Each row of a before or after table is a point. The points were changed in one or more steps. Then noise was added and the rows were shuffled. The steps act on how far a point lies along the listed directions, d1 being the first. Write out the steps. A step turns or swaps two directions, mirrors them in a line or flattens them onto one, adds a multiple of one to another, or multiplies one. Angles are multiples of 10 degrees, from the lower direction toward the higher: turns from -170 to 170, lines from 10 to 170 but not 90. Use the fewest steps. Two steps may share a direction if one is a turn and the other turns, adds or multiplies; they go together, in the order done. Otherwise the lowest direction goes first.
(in the rows, 128 means zero)

Directions:
(1): [135  89  98]
(2): [152 157  96]
(3): [ 85 138 105]
Before:
[[170  67 132]
 [147  92 142]
 [106  99  89]
 [151  97 141]
 [160 165 107]
 [150 176 147]
 [141  83 122]
 [114 156 107]
 [ 84 124 127]
 [118  76 140]
 [148 166  99]
 [ 94 103  95]
 [162 172 125]]
After, 13 rows:
[[144  85 118]
 [147 170 153]
 [171  69 130]
 [ 93 108  90]
 [153 159 115]
 [150  95 135]
 [142 155 109]
 [158 165 135]
 [153 101 140]
 [126  85 134]
 [112 152 113]
 [ 86 128 123]
 [105 100  89]]
Steps: multiply d2 by 0.7

Directions:
(1): [115 116 139  75  89 117]
(2): [121 133 188 146 129  97]
(3): [144 182 119 103 146 101]
(4): [146  97 144  97 177 133]
(5): [176 142 152 126 107 165]
(6): [170 102 110 140 113  87]
Before (11 x 6):
[[181 122 156 103 105  97]
 [166 118 108 145 182 118]
 [152 132 131 183 167 122]
 [168 123 128 148 130  84]
 [113 170 133 110 136 159]
 [155 100 169 117 115  25]
 [142  86 107 147 156 119]
 [142 163 109 143 154 169]
 [127 155 170 101 130 158]
 [148 119 171 111  83 126]
 [121 131  89 165 151 123]]
After (11 x 6):
[[149 133 125 184 168 119]
 [151 100 170 118 119  31]
 [168 123 115 143 184 129]
 [160 123 123 146 133  80]
 [161  92 119 147 150 119]
 [103 171 128 109 138 158]
 [139 140 111 166 142 131]
 [103 145 146  97 146 144]
 [150 114 133  99 119  87]
 [120 107 140 109  92 109]
 [132 163 101 138 160 169]]
Steps: flatten d2 and d5 onto the line at 160 degrees; add -0.3 times d3 to d6

Directions:
(1): [107 123 167 144 151 165 127 142  73]
(2): [146 105 143 157 140  66 125 103  99]
(3): [172 122 125 130 123 166  87  81 122]
(4): [186 117 119 123 119 128 130 186 110]
Before (13 x 9):
[[185 114 105 130 110 123 127 128 137]
 [175 111 117 138 120  78 127 115 112]
 [127 126 118 127 111 188 103  95 126]
 [211 106 104 131 126 123  99  99 137]
 [ 41 166 151 126 154 187 132  88 101]
 [169 121 134 122 137 162 126 145 128]
 [166 124 121 144 122 129 110 108 114]
 [ 87 128 146 106 125 180 141 148 110]
 [176 100 137 152 132 111 107 124  90]
 [190 128 136 143 119 129 108 114 100]
 [ 58 148 171 121 166 204 118 126 108]
 [ 84 168 172 139 159 207 125 119  89]
 [126 139 132 135 119 126 148 143 137]]
After (13 x 9):
[[183 163  79 105 106  83 139 152 191]
 [180 139  77  83 108 101 121 156 203]
 [114 116 156 150 144 121 138 132  70]
 [ 66 120 159 150 165 103 166 149 100]
 [112 124 138 132 145  94 148 111 152]
 [ 93 132 102 118 102 111 159 159 159]
 [185 160  63  81  95 131 137 171 174]
 [126 100 147 156 141  78 138 145  92]
 [106 130 136 147 134 105 152 147 110]
 [ 87 119 151 151 139 120 155 113 107]
 [147 121  96  96  96 111 127 106 171]
 [140 136 134 139 121 139 131 109 135]
 [108 136 151 149 133  77 156 142 106]]
Steps: turn d1 and d2 by -140 degrees; turn d2 and d4 by -130 degrees; multiply d3 by -1

Directions:
(1): [116 138 134  80 155 108 191 137 150 150 161 123]
(2): [144 121 170 144 128 145 112 145 162  95 179  86]
(3): [125  77 146 147 179 111 134 155 101 105 135 167]
Before (13 x 12):
[[125 105 118 138 165 118 121 131  76 132  87 185]
 [112 132  81 112  98 124 132 109 127 158  98 125]
 [109  57 143 138 181 101 150 153  99 104 145 155]
 [142  98 137 171 134 128 115 124 118 110 144 141]
 [129  96 164 168 128 159 104 131 137 109 139 153]
 [146  84 120 165 162 112  98 143  56 117  81 193]
 [117 147 149 129  80 169 112 133 156 113 171  98]
 [140 173 146 153  97 174 103 125 170 121 157  71]
 [118 173  60  94  87 114 146 100 132 182  76 138]
 [129  71 169 174 134 131  86 150  94 102 160 149]
 [143 116 162 136 160 118 130 150 138 104 172 113]
 [134 139  84 136 107 124 107 119 103 164 102 158]
 [131 111 101 156 118 121 108 125  98 130  88 170]]
After (13 x 12):
[[120 112 122 115 180 106 153 136  87 144 104 182]
 [114 132  79 105  99 120 138 111 131 160 102 123]
 [114  52 140 156 168 109 125 148  91  95 132 156]
 [127 145  90 103 126 112 149 126 118 180 124 156]
 [117 149 152 120  87 164 123 136 158 119 176  96]
 [134 108 143 138 152 115 158 130 135 124 166 138]
 [120 106 167 129 150 142 158 140 156 128 169 150]
 [119 122 111 104 146  99 173 136 122 155 124 165]
 [130  96 131  98 198  85 184 156  84 149 125 185]
 [148 111 160 158 149 128 102 146 129  94 157 114]
 [121 170  60 106  82 119 128 100 127 176  68 140]
 [114  83 178 123 161 113 152 161 118 125 196 145]
 [135 176 149 132 112 165 131 129 179 131 171  68]]
Steps: multiply d1 by -1

Directions:
(1): [194 184 126  83 125 115 184 110 143 131 130 126 129 132 155 132 140 150]
(2): [132 141 140  83 121 108  72  97 155 140 170 125 154 143  82  92 154 118]
(3): [122 175  58 144 138 139 114 138 150 136 128 183 135 134 144 101 105  87]
(4): [188 111 151 182 158 125 124  76 139 147 117 135 136 153 109 146  98  99]
(5): [129 109 113 117 140 166 176 123 119 142 164 165 132  94  60 124 105 156]
(6): [113 138 114 112  99  87 136 105  90 173 101 138  57 142  97 134 128 110]
Before, 11 rows:
[[140 145 149  83 113  89  91  57 124 180 158 129 128 183  77 117 146  94]
 [118 161  75 130 155 152  97 117 176 133 160 177 148 148 107  93 115  92]
 [148 127 172 144 125  97  85 101 127 109 127  93 123 143 137 135 139 110]
 [ 78 117 116 135 116 133  85 156 145 135 127 165 139 107  90  95 121 104]
 [ 83 158  81 127  99 113  97 158 114 130  94 145  72 121 170 122 132 101]
 [108 142 135 112 132 141 132 112 116 127 145 132 126 129  71 138 153 134]
 [130 142  75 142 144 123 126 111 115 168 102 172 105 146  96 139 107  96]
 [ 98 155  66 131 126 123 145 147 122 152 124 178  94 102 135 121 122 105]
 [126 136 156 102 124 131  78 146 176  78 131  96 162 125 188 111 160 137]
 [169 119 183  59 118 110 158  85 116 134 146  89 134 135 101 109 156 179]
 [111  52 153 148 142 166 110 133 140 111 179 106 172 106  89 123 122 149]]
After (11 x 18):
[[134 148 103 124 141 154 132 119 135 119 175 165 143  99  85 107 107 131]
 [115 170 126 125 130 127  97 120 138 111 127 122 142 149 131 133 161 110]
 [138 110 168 132 113  80 149 106 103 157  97  96  74 126 140 166 151 127]
 [186 110 159 142 126 108 160  77 102 163 101 126  65 131  99 170 113 132]
 [ 92 133 132  72 118 135  88 108 137 143 193 135 170 149  81  95 150 125]
 [141 110 192  78 136 131 125 119 158  95 161  69 157 138 127 133 174 172]
 [183 158 175  92 116 101 140 118 165 124 118 116 149 130 143 123 153 140]
 [111 127 135  75 109  98 151 134  89 147 102  99  88 131 111 157 159 158]
 [ 78 123  91 148 141 142  47 133 146 124 138 154 166 146 126  65 114  91]
 [155 174  91 107 134 137 118 153 185  96 160 121 184 129 199  95 141 127]
 [174 100 151 154 172 176 108 101 184 102 158 154 189 115 108 119 101 130]]
Steps: turn d1 and d3 by -170 degrees; add -0.7 times d2 to d6; turn d4 and d5 by 150 degrees
